Rows are points. Before rounding, the points of a table are all equally far from one centre. They may lie mostly on one side of it. Where is the centre, to within rounding?
In the rows, zero is written as 100.

Points (10 x 3):
0:  38  85 151
1:  29 106 144
2:  47  95 162
3: 100 144 159
4:  42 147 136
5: 112  90 167
6:  47 148 140
7:  79 155 150
8:  59  78 164
9:  35  61 111
Centre:  85 104 109

Points (10 x 6):
0:  39 104  58  59  47 138
1:  45 116 109  73  56 103
2:  85 111  68   5  97  91
3: 107  79  42  38  48  81
4:  85  89 106  73 115 161
5:  53 124 117 124 113 100
6:  67 141  43  47 148 134
7:  77 156  99  61  88  94
8:  41 102 106 101  74 142
9:  81 105  71  49  33 103
Centre:  73  90  54  85 106  97

Points (14 x 9):
0:  72 149  28 103 147 107 142 142  98
1:  80  79  42  83 107  91 111 155 148
2:  81 121  19 122  93 133 131 157 103
3: 103 126  60 159 100  52  95 105 116
4:  88 106  19 108 104  68 165 150 100
5:  59  40  52 109 146  69 118 133  95
6:  73 113 110  97 125  62 130 151  78
7:  57  66  93  80 127 109 128 167  85
8: 131 126   5 124 159 117 139 130 144
9:  70 123  54  62 148  71 112 138 100
10: 102 126  66  88 114  55 166 151 127
11:  62 132  26  99  70 123 130 139  98
12:  46 109  56  73 152 104 172 142  86
13: 131  50  76  77 142  59 168 157 113
Centre: 123  85  76  98 116 125 141  68  96

Points (15 x 12):
0:  33  32 154 162  30  18 115 120  64 141 118 111
1:  71  99 148 130  55  99 104 134  28 187 123  85
2:  99  62 133 123  70  83 164 166 101  37 104 128
3:  74  41 116 162  10  91 128 111  57  74 143  72
4:  58  85 123 143  95  90 151 174  80  35 135 125
5:   5  55 113 179  57  53 118 129  23  92  95 153
6:  59  37 171 172  37 128 126  97  60  63  96 117
7:  88  40  74 149 105  53  99 136  77  73 115 156
8:  52  79 125 179  47 122  81 109  89 125  81  91
9:  48  64 129 114  39  89  47 124  63  46 101 140
10:  30   7  80 124  28  82 160 110  92  88  92 119
11:  32  70 184 135  80  81  70  68  59 148 160 101
12:  88  34  95 145  23  22  84 103  31  85 126 109
13:  61  83 144 157  56 141  93 138  92  91 125  87
14:  69  28 116  86 109 123 114 157  70 109  26 137
Centre:  57  71 134 101  97  64 130  96  49  94  90  88

Points (21 x 18):
0: 107  99 127  90 111 125  98 107  31  64  31  88  89  53  49 138 136 108
1:  79  81 134  91 117 145  57 137  75  36  96  80 101  46  93 128 106 114
2: 115  99  91  83 139 100  57 161 119  96  64  74 124  22  42 138 121  83
3: 118  66 104 159 131 103  85 154  44  68  33  80 102  31  56 134  84  83
4:  77  88 106  76 157 111  82 130  76  73 104  88  59  71  58 132 106 106
5:  92  92 111 106 118 142 118 143  75  46  50  71  97  69  51 154  97 113
6:  78  83  87  79 148 114  60 114  60  60  99  63  91  26  45  95 102 103
7:  83  82  75 154 130 124 105 127 125  93  83  65 124  57  29 107  79  96
8:  98  16  79 114 124 133 103 163  59  57  71  70  91  62  52  93 111 106
9: 133 102 115 112 134 132 103  96  73  58 122  60  85  42  43 131 111 107
10:  83  47 122  96 138  87  84 163  89  78  73  71  74  47  56 122  69 102
11:  92 112 128 105 117  85  58 156  37  71  76 100  89  44  45 131  93  95
12:  91  87 139 105 128 120  78 130  88 106  81  41  94  43  21 111  89 113
13:  94 101 115 110 110 116  81 145  72  72  64  87  72   5  48 109 121 107
14: 118  80 133  73 101  97  81 105 131  92  98  41  84  44  46 128 145  85
15: 121  68  93  94 161 125  92 163  47  56  71  98  93  36  55 118 103 112
16:  76  60  94  84 130  87  77 114  73  86  85  75  47  68  54 134 124 107
17: 111  78  98 106 124  99  99 133  95 131  44  49  90  21  46 108 127 130
18: 103  61 103  96 133 121  50 126 122  81  78  86 135  41  24  74 114 104
19:  63  70 103 114 141 100  77 139  86  85 106  90  60  41  86 133 136  62
20:  65  69 128  81 150 101  84 111  75  60  84  99  94  33  50 121  92  57
Centre: 131  89  91  96  99 112  88 118  75 102  71  74 114  84 104  89  93  62

Points (27 x 20):
0: 120 107 127 143 107  64  43  86  63  85  99 120 139 126  58 158 141  98 114 155
1: 149 143 131 122 152 110 102 132  40  71  87  87  81 138  55 100 116 112  60 110
2: 120 103 119 153  99  91 110 156  75 101 142 106 154 156  79 122 117  75  65 138
3: 130 113 111 125 152  86  74 117  81  79 115 171 117 131  62 115  88 114 128 166
4: 116 135 107 192 138  72  75 132  30  71 112 108 115 125  68 145  94  69  82 135
5: 109 165 130 159 117  63  84 136  56  83  62 143 127 103  53 101  80  74  99 119
6: 135  96 114 141 146  84 113 137  20 131 110 151 134 125  42 139 113 119 124 151
7: 133  86 114 145 142  79 103  95  89  72 107 153  84 117  98 131  75  70  94 178
8: 130  73 104 155 154  70  98 132  62  94 141 135 125 122  45 109  98 122  96 144
9: 140 101  88 107 127  93 120 125  87 132 138 127 103 120  83 123  85  98 107 184
10: 127  89 141 136 136  47  92 101  63  92 127 119 139 156  23 160  93  78 140 136
11: 140  92 117 168 102  92 143 164  93 113 140 136 129 124  55 117  70 103 136 108
12: 142 107 129 120 123  90 129 124  60 120  91 153 156 147  43 112 137  50  75 123
13: 140  91 124 154 189  46  83 101  28  89  98 124 117 120  52 160  98  94 131 111
14: 132  78 141 149 116  98  82 164  47  89  92 152 150 118  62 142  90  51  82 112
15: 132 104 126 142 133  81 139 148  15  44 104 102 165 133 105  91  85  86 158 114
16: 126  93 142 139 150  83 131 161  29 106 124  77 140 157  94 121  49 102 105 114
17: 137 120 157 141 111  63 118 120  35 123  76 170 105 129  75 162  97  41 132 149
18: 140  69 120 159 134  75 118  68  29 104  84 129 146 195  56  96  98  55 122 119
19: 114 103 164 133 111  43 105 102  69 106 111 107 126 171 113 136 103  87  48 118
20: 162  94 143 142 120  68 139 138  44  81 101 119 152 159  79 142  57  71 108 130
21: 166 113  96 173 120  32  87 103  66  90  83 139  95 129  94  98 111  61  85 123
22: 124 115 142 140  94  59 117  89  37  80  77 119 179 133  75 106  53 109 120 127
23: 156 117 136 153 140  73  90 126   7 100 111 132 137 137  53 107 103  76  79 139
24: 108  99 104  81 134  64  64  74  59  78 126 140 145 161  89 142  47  86 121 112
25: 135 102 142 147 126  49 101 114  36  92 122 127 160 137  68 135  69  89  75 136
26: 136 142  80 149 138  27  96 115  62  75  82  96 108 160  74 151 113  61 109 130
Centre: 107 101 119 126 115  98 107 104  55 101  99 110 101 128  91 116 106  80 129  96
